Every row gives one point. Examples show where two turns around zero, p and q, send a point. Write where each new point lands after one turn and then the other. Backwards means that the second turn is done in reverse. Each puzzle has new turns, and all numbers are rounded.

Turn p:
[-70 -28  -4] => [ 13 -55  50]
[26 10 21] => [-7 34 -5]
[ 38 -39   8] => [ 45  30 -11]
[  5  57 -25] => [-51 -10 -34]
Turn q:
[13 -3 40] => [-4 42  5]
[-13 -25 -22] => [  7 -26  24]
[-30  53 -69] => [-16 -75 -51]
[-28  -9  22] => [-29   7  21]
[ 58 -16  29] => [43 52  1]
Where do these land?
p, then q: [ 46 -26 -15] => [ 37 -16 -37]
q, then p: [44 28  6] => [-14  -8 -50]
p, then q backwards: [-14 -30  19] => [ 11 -36  -4]
p, then q backwards: [-76  28 -10] => [-73 -19 -31]

Turn p:
[ 27  -5 -12  14] => [ -2 -14 -29  -8]
[-24   8 -16  16] => [-18 -10   8  26]
[-35 -15  45  -6] => [40 13 38 17]
[-12  25  16  -3] => [-2 28  6 15]
[ 44 -12 -33 -21] => [-19 -16 -24 -49]
Turn q:
[ -3  36  14 -14] => [ 17   1  12 -36]
[ 48 -26 -31  -4] => [ 12 -10 -54  28]
[-13  -9  15  -3] => [-13 -11  14  -1]
[-17 -66  15   4] => [-47 -31   8  41]
[  3  17 -33  -6] => [  5  27 -23 -11]
[-21  15  13   8] => [ -1   9  27 -10]
[ 3 33  7 15] => [ 28  14  16 -11]
Where do these land?
p, then q: [ 10  -6  -9 -14] => [-12  -7  -6 -13]
p, then q: [ -6 -20  19  -5] => [ 16 -22  -7   3]
p, then q: [-15 -23 -23  17] => [-21 -14   5  30]
p, then q: [ 22 -27  15  15] => [  7  -9 -37  14]
q, then p: [-11  76  -2 -13] => [-12  57   0 -51]

Turn p:
[-12  11  11  -2  -2   6   3 -12] => [  6  14  -1   4 -10  -8  -2 -13]
[-19  14 -10   0  -2  -2 -11   4] => [-20  15   9  -1   0  -2   5  -7]
[  2   7  -2 -12   8  -8  13   2] => [ 6  5 -7  9 13  3 11 -2]
[-7 16 -4 23 -3 -9  9  2] => [-14  -5   4  18  -5 -19   8  -3]
[  7 -76   8  -6   7   1 -10   5] => [ 29 -33  22 -25 -15  48  -5  22]
[ 10   4 -11  -7 -13   4   7  -7] => [ -5   2 -22   4  -2   4  -4   4]
[  8  12  10  -2 -10  -2  -1  11] => [  1   3  -8  -9   3 -17   7   7]
[ 5  5 -3  4  9 15  2  5] => [  1   4   4   6   9  -5 -14   7]
[  6   7   0   1   7  -6 -13 -11] => [ -4  -6  -2  -6   7  -3  -6 -16]
Turn q:
[ -3 -31 -15   4   4   1 -21   1] => [ -1 -28  -7 -14  23   2   8   0]
[  1  -4   9  -3 -16   3  15  -9] => [  6   3   1  -3 -17  18  -1  -2]
[-12  12   7   7  26 -19  23  19] => [-20  24   0  19  -1  -7  20  23]
[ -1 -13 -15 -17  13   9  19   9] => [ 13   6 -15  -9  -1  -6  29   2]
[-13   7   8  18   5  16  -7  -6] => [-1 10 21  1 18  8 -4 -6]
[  0   5   2   5 -26  -3   0 -11] => [  1   0   0  -7 -10  15 -22  -1]
[ 17  13 -20  -1  11   2  -8 -10] => [ 19   0 -11  10  12 -17 -12  -1]
[ 29   0  16 -13   1  -4  -4  13] => [  3 -18   8  11 -24 -19   4  -1]
[ -8  -7  14 -16  -6  -1  -7  -8] => [-10  -7  -2  -1  -8   8   2 -21]
[-10  19  -5  16 -13  -4  -9   2] => [-10  11   7  -7   7  -1 -24   7]
Where do these land?
q, then p: [ -1   0   9 -15  23  17  12 -18] => [  5 -13 -17  26  -3 -14 -14  -8]
q, then p: [  0   6 -36  19  -9 -16  17  -5] => [-24   8   7  -9  33   0  -4  21]
p, then q: [-2 19 -6  0  7  2 -3  6] => [-12  10  -2  13   9  -2  -1   1]
q, then p: [  9 -12  20   1  -8  -1  -4  19] => [ 16   2   2  -8 -21   3  14   9]
q, then p: [ 12  -2 -33  -2   4 -20   2  -6] => [-25 -13   4   2  21  16   2  14]
p, then q: [ -1  -1  12  19 -23   2 -16  -2] => [-18  -9 -16 -15 -17   8  -7  -6]
p, then q: [  6  -6  25  -7   9  -3   4 -11] => [ 19 -17  -6  13 -10  -3  -5   0]
p, then q backwards: [ -6  -9   5   9   4   3 -11  10] => [ 3 -1  8 10 -8  8 -4 12]
p, then q: [-11  11   5 -12   8   6   9 -13] => [ 11   7   3  14   4  -1 -19   1]
q, then p backwards: [ 12   2  -3   6 -19  18 -17  24] => [  4  -7  24  16   3   7 -25  11]
q, then p: [-18  -8   3 -19   6  -9   8  -4] => [-9 12 -6 23 -9  8 -3 -2]

Turn p:
[  2   6  15 -33 -13 -34  -2 -20  23] => [-24 -27  20 -19 -21 -14  -4 -17 -24]
[ 10 -42  16  43  16  10  55  34 -10] => [39  2  6 45  4 27 58 30  4]
[ -1  32  13 -17 -34  34   0 -12  36] => [  6 -21   7   1 -43   3 -51  -4  16]
[ 22 -10 -13 -29  30  -6 -36 -62  20] => [-28 -21  25 -70  23  14  -9 -16  15]
[-24 -18 -10   8 -29  15 -10  32  15] => [  0 -17 -30  28   3  -3 -20  32  -7]
[  1 -30  12  50 -36  14  34  24 -53] => [ 48  -3 -46  55   6   1  43 -11  12]
[ 40  28 -30  -9  27 -31 -33  -8   7] => [ -5  18  37 -43  31 -39 -13  -5  -1]
[-13  31   4 -33  -1  22  -5 -12  12] => [-12  10   1 -19 -33  10 -35  -6   2]
[  6 -11 -18 -19  29 -15  -8  31 -47] => [ 10  42 -21 -22  23  -8  25   8 -32]
[-37  -5  56  52 -23  25   8  36 -10] => [ 17   0 -19  88  -1  35  -8 -11  -7]
[ -6  20 -46 -14  34 -34  -4 -43   7] => [-52  18  20 -46   6 -26  14  -1  24]
Turn q:
[ 23  30   0  38  57 -31 -18   4 -20] => [ 6  3 12 36 12 21 12 66 34]
[ 28  18 -45  20 -13   3  21 -34 -14] => [-18  22   3  22  29  22  41   0 -35]
[ 53 -24 -28 -37  -6  25   9 -31 -17] => [ 25   1  -1   3  41  42  24 -52 -14]
[ 14 -17   1  -7 -14  19  28 -35  45] => [-11  22 -41  -4  24 -17  11 -43   1]
[-22 -11 -21 -35  33   4  17  32   6] => [ 14 -29 -11 -56   5   6   8  15   6]
[-26   6 -26 -37 -22 -33  10 -26  32] => [-13  30 -25 -38  23   1 -33   1 -37]
[ 30 -26 -15  22 -20  17 -35  54  49] => [ 46 -15 -58  25 -52  -9  14  -4 -15]
[-27  28  31  -5  -4  -1  19 -22 -28] => [-30  16  47 -11   9 -17 -11  -2  12]
[-18  12  40  21 -26 -33  -6  43 -11] => [ 10 -12  28  17 -29 -48 -32  28  -9]
[-10  28  12 -20 -11  24 -13  -7 -28] => [ -1  19  43 -14 -18  12   0 -15   5]
[-44 -44  50  39  26   6 -31  22 -14] => [-27 -58   2  20 -44 -13 -34   6  50]
Where do these land?
p, then q: [ -2 -16  12  19   5 -19  -8 -28 -34] => [-34   6 -10 -13  34   8  15  -4  15]
q, then p: [ 43 -29  24  29  12 -26  -3  21  28] => [  8 -11  26   8  50 -33  21  29  20]
p, then q: [ 29   1  41 -36  -1 -22 -10 -24  11] => [ -5  -7  30   4  21  14 -30 -49  13]
p, then q: [ -3 -23  16   3   3  13   1  37 -13] => [  9 -14  15  16  -4  11  40   7  -2]
q, then p: [-61 -20  -6 -19  -2  27 -30 -45   1] => [-42 -15 -47 -18 -20  25 -49  -7  14]
q, then p: [ 20  -7  31 -18 -20  69  27  -1  14] => [-25 -36  32 -27 -37 -11  29 -32  28]
q, then p: [ 18  31  43  34  29 -22   8  -8  -4] => [-10   5  51  47  11  -9  -9  18 -13]
q, then p: [ -8  17   3  21 -10  17  66  14 -35] => [-19   2  13  23 -27  19  58 -15 -36]
p, then q: [-27  63 -76  -1 -42 -21 -25  27  -6] => [  4  23 -14   1 -10  15 -58  87 -45]
p, then q: [ 39   0 -38 -20  19  17 -15  24   9] => [ 64   2  10 -16   0   6  -8  17  11]
p, then q backwards: [  6 -19  18  11   0  -9   7 -37  12] => [ -1 -22  -1   0  15  28   8  -1 -31]
q, then p: [-53   1 -68 -22   6 -23 -17  20  17] => [ 22  27 -72 -31 -12  -5 -19  25 -31]
